Rows are points. The points of each table are mixes of a few directions, plus a little noise. How many directions does each table use, and how many do they share? Where both have some left over, give the other angles between the two spaces (their principal angles), to ten degrees, smallest first.

First:
[[-21  23]
 [ -8   9]
 [ 36 -40]
 [ 16 -18]
 [ 16 -17]
 [-37  41]]
Second:
[[  7  -7]
 [  2  -2]
 [ 20 -23]
 [ 19 -21]
 [-47  52]]
Directions: first 1, second 1, shared 1

First (5 x 3):
[[-17 -14  11]
 [  0 -10 -25]
 [-22 -21   4]
 [ 59  61   3]
 [-20 -17   7]]
Second (7 x 3):
[[ 21   2  19]
 [-63  -5 -55]
 [ 35   4  31]
 [-26  -2 -23]
 [ -3   0  -4]
 [ -5   0  -6]
 [ 40   4  36]]
Directions: first 2, second 1, shared 0; angles 40

First:
[[ -3   1  27   1]
 [ 25  19 -30  39]
 [ 27  -8 -30  20]
 [-77  40   5 -51]
 [ 11 -25  31  -7]
 [  7 -15  10  -3]
 [  8  -9 -15  -2]]
Second:
[[-22   4  -7  -8]
 [  9   0   7  -1]
 [ -4  15  39 -34]
 [ 16 -29 -63  62]
 [  1  10  25 -21]]
Directions: first 3, second 2, shared 1; angles 40

First, 9 rows:
[[ 20  50 -23  24  12  14]
 [  8  22   1  24  -1  -4]
 [ 24  47 -15  46   3   5]
 [ -2 -13 -20 -30   8  19]
 [-35   6  41 -41   8 -28]
 [ -4   6 -16 -31  13  15]
 [-39 -23  43 -49   1 -28]
 [ 19 -59 -28  16 -20  24]
 [  8 -35  15  41 -25 -15]]
Second, 7 rows:
[[-15  17 -11   8  18  11]
 [ 27 -36  17 -13 -20 -12]
 [-19  10 -20  16  62  37]
 [ 19 -22  14 -11 -25 -15]
 [-18  20 -13  10  24  15]
 [ 36 -32  30 -24 -72 -43]
 [-30  43 -18  13  13   7]]
Directions: first 3, second 2, shared 0; angles 40, 60

First:
[[ -2 -12   0   3  10  14 -30  19]
 [  4  34  -6   7 -69 -10  45 -32]
 [-12  -4  -5  -6  10 -29  29 -28]
 [-35 -23 -15 -11  29 -62  46 -56]
 [ 30  43   9  10 -62  34   5  16]
 [ 15  -4  15  -9  45  12 -14  26]
 [  4   7   5  -7  11 -13  24 -10]
 [-36 -44 -26  20 -18  13 -66  11]
 [ 16  -7  15  -6  43  24 -32  39]
 [ 14  10   8   0   0  16  -6  16]]
Second, 9 rows:
[[  4  17   2  -5  -8 -18  38 -21]
 [-12 -26  -5   5  15   9 -36  16]
 [ -8 -11  -8  11 -21  21 -38  16]
 [ -9   7  -9   3 -30 -14  23 -25]
 [ 16  16  18 -26  57 -35  62 -21]
 [ 26  21   9  13 -40  55 -45  47]
 [  5 -12   1  10  -3  40 -60  43]
 [-33 -34 -14  -8  37 -42  14 -33]
 [  8  22   5  -8  -7 -18  43 -22]]
Directions: first 3, second 3, shared 3

First (10 x 9):
[[ -7  15  26  -8 -28 -12 -24  12   3]
 [ -9  16  10  -2   0   3  -9   4  -6]
 [ 33 -60 -40  10   8  -8  36 -19  19]
 [ 20 -40 -80  24  93  45  76 -39 -13]
 [-11  20  23  -7 -19  -7 -22  11  -2]
 [-17  31  24  -6  -8   2 -21  11  -9]
 [-11  21  31  -9 -31 -13 -29  15   2]
 [  5 -10 -13   4  13   6  13  -7   0]
 [-13  24  27  -8 -21  -6 -25  13  -2]
 [ 11 -19  -7   1  -8  -9   6  -2   9]]
Second (10 x 9):
[[-19  34  -3   7  31  13  11 -16 -19]
 [ -8  17   9   1  -5  -8  -3  -6  -3]
 [ 46 -95 -25 -12 -25   7  -4  36  31]
 [-34  68   8  11  36   7  11 -29 -28]
 [-13  30  17   1 -11 -16  -7  -9  -4]
 [ 17 -34  -3  -6 -19  -5  -6  14  14]
 [-32  64   8  11  33   5  10 -26 -26]
 [-10  19   3   3   9   1   2  -7  -7]
 [ 21 -40   1  -8 -31 -12 -11  18  20]
 [ 31 -65 -17  -8 -17   4  -3  25  21]]
Directions: first 2, second 2, shared 1; angles 40
